Each row is a point. The points of each table are mixes of a few directions, plus a little noise. How many directions does each table use, and how many do they share? Where both have some left over, give the other angles between the two spaces (their principal angles), to ten degrees, smallest first.
(in the rows, 128 means zero)

First (7 x 3)
[[158 121 135]
 [ 80 140 117]
 [ 87 138 119]
 [153 122 134]
 [ 72 142 115]
 [249  98 155]
 [ 97 136 121]]
Second (5 x 3)
[[105 141 155]
 [223  98 120]
 [ 92 146 159]
 [121 134 142]
 [100 122  65]]
Directions: first 1, second 2, shared 1

First (6 x 4)
[[147 132 119  88]
 [142 128  37  64]
 [128 159  89 130]
 [132 125 242 165]
 [136 145 175 141]
 [ 84  78 105 180]]
Second (6 x 4)
[[161 201 117  96]
 [158 193 118 100]
 [158 192 118 100]
 [ 79  23 144 174]
 [104  76 136 151]
 [108  84 135 147]]
Directions: first 3, second 1, shared 1

First (8 x 8)
[[198 204  80 109 192 130 178 107]
 [ 66 208 137  60 146  68  20 171]
 [125 110 171 143  65 186 154 126]
 [101  41 137 184 110 117  85 125]
 [144 146 101 106 174 138 189  57]
 [129  94 123 127 110 106 153 175]
 [149  94 112 165 137 121 127 133]
 [113 126 162 132  88 160 120 129]]
Second (8 x 8)
[[100  81 163 111 127 132 173 141]
 [133  86  95 143  82 103 138 153]
 [ 62  63 207  78 123 156 215 119]
 [146 124  71 149  74 107 110 131]
 [181 206 140 157 249 127  51 151]
 [115 139 107 115  74 139 134  89]
 [165 219 111 143 177 138  59 102]
 [122 105 131 127 119 123 143 139]]
Directions: first 5, second 3, shared 2; angles 80

First (10 x 9)
[[136 112 103 100  96 127 138 130  99]
 [217 162 110 114  42 155 171 112 103]
 [ 92  76  72  81 165 133 157 176 109]
 [101 103 140 129 188 107  76 151 103]
 [112 129 139 125 136 123 138 135 153]
 [194 175 124 197  92 158 101  63 104]
 [ 48  64 161  43 192  71 117 219 134]
 [ 85 112  72 162 145 152 138  93 135]
 [ 88 114 150 125  95  95  93  98 124]
 [208 234 208 202 130 157 147 103 213]]
Second (7 x 9)
[[197 112  87 147  89 115 137  91 225]
 [ 76 121 139 133 166 143 111 132  63]
 [166  82 129  77 147  79 131 184 210]
 [155 213 106 154  55 118 103 114  94]
 [ 78 126 123 150 159 147  99 115  54]
 [168  97 147 108 117 136 189 122 222]
 [ 56 145 165 127 164 159 125 139  28]]
Directions: first 5, second 4, shared 2; angles 50, 90

First (8 x 11)
[[132 153 135 138 175 138 157  81 130 140 177]
 [ 98 109 142 133 136 162 118  89 182 161  55]
 [147 153 159 165 205 112 190 103 146 130 200]
 [154 125 114 124  95  83 122 214  96  88 140]
 [100 108  99  97  78 156  76 142 150 145  16]
 [120  76 170 145  82 117 111 127 109 112 145]
 [129 105 117 113  70 114  94 175 101 106 107]
 [145 196  86 110 186 141 156  93 110 141 184]]
Second (11 x 11)
[[153 141 151 168 169  79 181 171 126 101 185]
 [120 132 123 131 126 129 126 123 120 129 124]
 [ 96 138 105 126 110 144 108 102 106 139  98]
 [172  93 154  88 123 146 115 138 180 134 132]
 [118 116 118 101 104 158  97 105 135 144  96]
 [229  81 197 101 162 109 158 189 216 111 193]
 [  7 177  44 146  76 165  78  46  30 155  37]
 [ 95 172 112 189 153  85 168 139  71 108 152]
 [130 118 127 111 117 144 112 119 138 136 115]
 [160  99 146  92 120 147 112 131 170 136 125]
 [129 143 132 155 148 102 153 144 113 114 152]]
Directions: first 4, second 2, shared 1; angles 70

First (8 x 12)
[[122 118 119 105 130 142 119 119 113 125  87 118]
 [131 135 133 141 128 120 135 133 137 129 152 134]
 [136 144 140 157 127 110 138 138 147 131 179 140]
 [131 132 132 136 129 124 130 131 132 129 143 131]
 [127 125 126 123 129 132 124 126 123 127 117 125]
 [132 136 134 142 126 118 133 134 137 130 153 134]
 [108  92 101  60 133 171 102 103  85 120   7 100]
 [137 146 143 163 126 106 142 140 149 133 187 141]]
Second (8 x 12)
[[130 131 130 134 128 124 130 130 132 129 137 130]
 [144 158 151 187 124  92 149 149 164 135 229 151]
 [133 137 135 146 127 117 135 135 139 130 159 135]
 [128 129 128 129 128 127 128 128 129 128 130 128]
 [121 115 118 103 130 144 119 119 113 125  85 118]
 [120 113 117  99 130 146 118 118 110 125  78 117]
 [115 103 109  79 131 158 110 110  97 122  44 108]
 [133 138 136 148 127 116 135 135 140 130 162 136]]
Directions: first 1, second 1, shared 1
